Rows are points. The points of each table are mixes of a few directions, plus a little noise. Count the directions of each table, and those that both share. Where both have some left over, give the other angles between the two spaces (their principal angles), to ten degrees, smallest first.
In the rows, 128 means zero.

First (6 x 3):
[[129  57  96]
 [127 196 159]
 [128 147 136]
 [131  55  94]
 [130  95 113]
 [126 218 169]]
Second (4 x 3):
[[101  89 125]
 [102  87 124]
 [195 231 136]
 [114 107 127]]
Directions: first 1, second 1, shared 0; angles 40

First (9 x 6):
[[158 153 155 115 125 185]
 [142 111 113 129 126 130]
 [145 144 121 138 127 160]
 [206  60  99  15  91  96]
 [ 48 217 188 184 149 137]
 [118 198  98 100  98  94]
 [ 77 141 149 164 144 108]
 [107  53  76 181 144  79]
 [150  75 152 130 146 160]]
Second (8 x 6):
[[112 174 120 203 130 122]
 [151 132 146  97 127 121]
 [ 56  38 103 183 144  59]
 [155 149 189  18  81 123]
 [ 82 126  88 189 124 157]
 [149 144 113 154 148 144]
 [113 151 158  86  84 132]
 [210 109 105  95 181 169]]
Directions: first 4, second 4, shared 2; angles 30, 90

First (9 x 11):
[[128 116 146 180 108 138 144 121 119 111 105]
 [148 101 132 145 109 150 115 151 131 138 147]
 [145 120 148 146  98 136 106 157 127 126 150]
 [143 142 118  95 113 111 151 114 131  76 129]
 [ 58 154 106  79 249 148 101 108 130 236 117]
 [119 155 149 164  90  76 143 114 117  92  96]
 [123 128 143 131 143 172 135 123 122 111 126]
 [133 158 106  63 125  65 103 142 140 142 157]
 [154  77 105 149 117 155 155 121 135 121 124]]
Second (11 x 11):
[[114 139 151 151  93 133 101 104 115  97  92]
 [130  96 113 110 141 114 141 139 134 147 134]
 [143  97 141 118 159 100 109 130 139 133 136]
 [141 137  94 128 124 152 148 139 153 144 165]
 [122 142 153 136 163 138  97 102 146 111 171]
 [113 117 163 147 111  88  60  75  78 114  71]
 [150  93 154 128 122 111 112 144 155  99 100]
 [ 95  93  71 122  98 125 144 103 107 167 120]
 [162 225  54 136  97 182 203 176 105 180 158]
 [ 99 133 155 129 153 140 116 106 139 106 153]
 [139 133 161 101 149 124 179 193 135 111 109]]
Directions: first 5, second 6, shared 1; angles 40, 50, 60, 80

First (8 x 14):
[[ 91 165 132 131 133 140  81 135 117 101 172 122 176 187]
 [103 135 137 123 124 144 109 149 121 111 159 132 167 159]
 [135  91 132 127 116 141 165 151 138 141 116 146 123  98]
 [164  75 156  52 114  92 136 146 100 120 115 110 129  77]
 [106 126 137 124 122 146 119 153 124 115 154 136 163 150]
 [136 205  89 187 160 106  99  49 143 142 104 108  71 155]
 [110 139 118 162 129 153 137 133 145 134 134 144 132 144]
 [180  88 123 118 126 101 177 110 137 160  70 126  63  53]]
Second (10 x 14):
[[122 138 123 136 115 128 149 118 121 126 126 102 151 112]
 [118 145 116 142 105 128 169 106 116 126 127  79 173 103]
 [121 141 120 139 112 129 157 114 121 127 127  93 160 111]
 [134 118 134 121 140 127 107 138 134 129 128 151 107 141]
 [125 131 127 129 123 128 135 126 125 127 126 120 136 124]
 [108 165 105 156  84 127 205  90 106 123 125  35 212  81]
 [143 100 145 107 159 127  70 158 145 132 130 201  61 164]
 [126 131 125 131 124 130 136 124 125 129 128 120 134 123]
 [129 127 129 128 129 128 126 131 130 128 126 129 128 129]
 [156  82 156  91 185 128  26 179 158 135 131 249  17 190]]
Directions: first 3, second 1, shared 0; angles 90
